Rows are points. The points of each table are mixes of a few directions, plus a little noise. Count the directions of each table, and those that both share. Where both have some left over, give the other angles between the two spaces (their principal angles), to ten degrees, smallest first.

First, 5 rows:
[[-3.2 -5.5]
 [ 3.5  5.6]
 [ 0.2  0.3]
 [-3.6 -5.9]
 [ 3.3  5.4]]
Second:
[[ 2.5 -1.1]
 [ 6.7 -2.6]
 [-8.9  3.6]
 [ 2.7 -1.1]
 [ 3.0 -1.1]
 [-5.8  2.3]]
Directions: first 1, second 1, shared 0; angles 80

First, 5 rows:
[[-1.0  2.9  0.0  3.2]
 [-2.2  7.2 -0.2  7.3]
 [ 2.2 -7.3  0.3 -7.3]
 [ 0.9 -7.6  2.6 -3.2]
 [ 0.0  4.8 -2.7  0.0]]
Second, 8 rows:
[[-2.7 -0.5  0.8 -0.8]
 [-4.2 -4.9  3.6 -2.1]
 [ 0.9  6.7 -7.0 -7.5]
 [ 5.7 -9.2  2.2 -2.3]
 [ 0.8  6.2 -1.5  5.7]
 [-2.9  2.5 -2.0 -4.0]
 [ 2.5  1.9  1.5  8.7]
 [-0.2 -2.6  2.3  2.2]]
Directions: first 2, second 3, shared 2

First (9 x 9):
[[ 5.6  3.6 -5.5 -0.4 -5.6  3.2 -3.6 -3.8  3.6]
 [ 0.8 -2.6 -1.3 -0.4  3.2  3.7 -1.7 -2.7 -1.1]
 [ 3.3  1.8  7.9  1.6  5.3 -7.6  4.0  9.7  1.7]
 [ 6.3 -1.9  2.4  1.7  7.0 -0.3 -0.1  2.6  2.1]
 [-5.0  3.1 -6.7 -2.3 -0.8  7.9 -1.6 -9.1 -3.3]
 [-0.9 -0.8  4.9 -4.0 -3.6 -4.4 -1.1  6.9 -2.6]
 [-1.5 -5.2  5.1  3.0 -2.6 -7.7  2.8  5.9  2.0]
 [-6.0 -0.4 -6.5 -1.8 -6.3  5.4 -2.3 -8.1 -2.5]
 [-2.6  2.5 -0.1  2.3  3.3 -0.2  3.5 -1.4  0.1]]
Second (7 x 9):
[[ 0.4  1.7 -0.5 -0.1 -0.8  0.3  0.0 -0.2  0.4]
 [-1.8 -9.1  3.9  1.1  3.9 -1.5  0.2  2.3 -1.8]
 [ 3.8 22.0 -8.9 -1.7 -9.2  3.6 -0.8 -5.4  4.1]
 [-1.5 -9.2  3.8  1.0  4.0 -1.6  0.4  2.4 -1.5]
 [-0.3 -1.6  0.9  0.2  0.8 -0.3  0.1  0.6 -0.3]
 [-1.4 -7.3  2.9  0.8  3.1 -1.4  0.1  1.8 -1.3]
 [ 0.5  4.0 -1.7 -0.3 -1.6  0.5  0.1 -0.9  0.8]]
Directions: first 5, second 1, shared 1
